Every row gives one point. The ring and each string are closed loops that go straight from each point to the next, and from the last back to the first. Before rounding, they use only three directions, however many columns there are. Count how often each string passes through the ring. Passing back the other way cancels.
(in the rows, 100 means zero)

Ring (6 x 3):
41, 81, 108
79, 109, 120
139, 107, 152
174, 82, 139
145, 73, 81
66, 67, 87
String, 26 rows:
155, 84, 77
164, 70, 34
131, 66, 28
95, 54, 61
87, 61, 112
101, 79, 105
100, 82, 68
87, 64, 47
98, 58, 61
131, 76, 35
162, 75, 34
184, 66, 80
147, 75, 127
124, 87, 115
167, 94, 122
195, 93, 178
178, 100, 174
152, 105, 128
139, 101, 127
174, 113, 173
165, 99, 191
150, 87, 181
136, 90, 130
156, 95, 115
156, 93, 101
140, 83, 112
Times through: 3
String, 31 rows:
120, 81, 80
108, 77, 108
90, 58, 106
64, 52, 84
56, 66, 69
61, 79, 76
81, 89, 85
28, 88, 89
6, 92, 112
46, 92, 131
90, 86, 132
94, 102, 110
97, 112, 100
85, 126, 110
78, 119, 133
80, 100, 146
95, 96, 122
93, 108, 94
102, 92, 110
72, 83, 134
90, 88, 111
66, 90, 84
18, 67, 88
30, 55, 90
55, 56, 76
92, 70, 57
114, 82, 62
126, 68, 27
133, 63, 44
119, 66, 96
114, 80, 107
Times through: 2

Ring, 10 rows:
114, 105, 128, 97, 87, 118, 93, 86
93, 101, 125, 99, 78, 106, 101, 81
50, 91, 118, 109, 67, 75, 117, 80
36, 87, 112, 117, 70, 61, 125, 86
38, 88, 109, 121, 78, 59, 127, 94
60, 91, 110, 125, 95, 66, 121, 107
81, 94, 116, 124, 102, 75, 110, 112
107, 99, 128, 119, 105, 91, 93, 110
122, 103, 133, 112, 103, 106, 86, 105
129, 106, 132, 101, 97, 121, 85, 95
String, 27 rows:
142, 110, 121, 108, 119, 123, 92, 112
112, 104, 118, 107, 103, 109, 102, 102
104, 98, 136, 113, 92, 94, 88, 99
122, 100, 148, 110, 91, 104, 72, 96
153, 112, 134, 96, 105, 139, 78, 97
152, 113, 132, 92, 101, 143, 80, 92
126, 106, 137, 95, 86, 124, 82, 84
89, 97, 132, 107, 78, 94, 94, 86
80, 95, 134, 106, 71, 90, 95, 81
77, 96, 132, 100, 64, 96, 97, 73
82, 100, 120, 96, 71, 105, 107, 75
95, 104, 111, 99, 89, 110, 113, 88
63, 92, 123, 112, 74, 77, 109, 87
12, 79, 125, 118, 48, 44, 118, 74
17, 84, 112, 116, 57, 53, 129, 78
18, 85, 106, 118, 64, 52, 134, 83
5, 79, 112, 126, 61, 35, 132, 86
16, 80, 116, 128, 67, 38, 125, 91
19, 83, 103, 129, 79, 41, 136, 99
67, 96, 100, 119, 99, 78, 129, 106
82, 97, 113, 114, 95, 87, 113, 101
59, 89, 123, 124, 84, 63, 109, 100
57, 87, 120, 134, 95, 52, 112, 113
70, 91, 126, 122, 86, 70, 104, 100
79, 93, 125, 120, 91, 77, 103, 102
85, 91, 134, 128, 97, 69, 93, 110
115, 96, 139, 127, 110, 84, 81, 118
Times through: 3
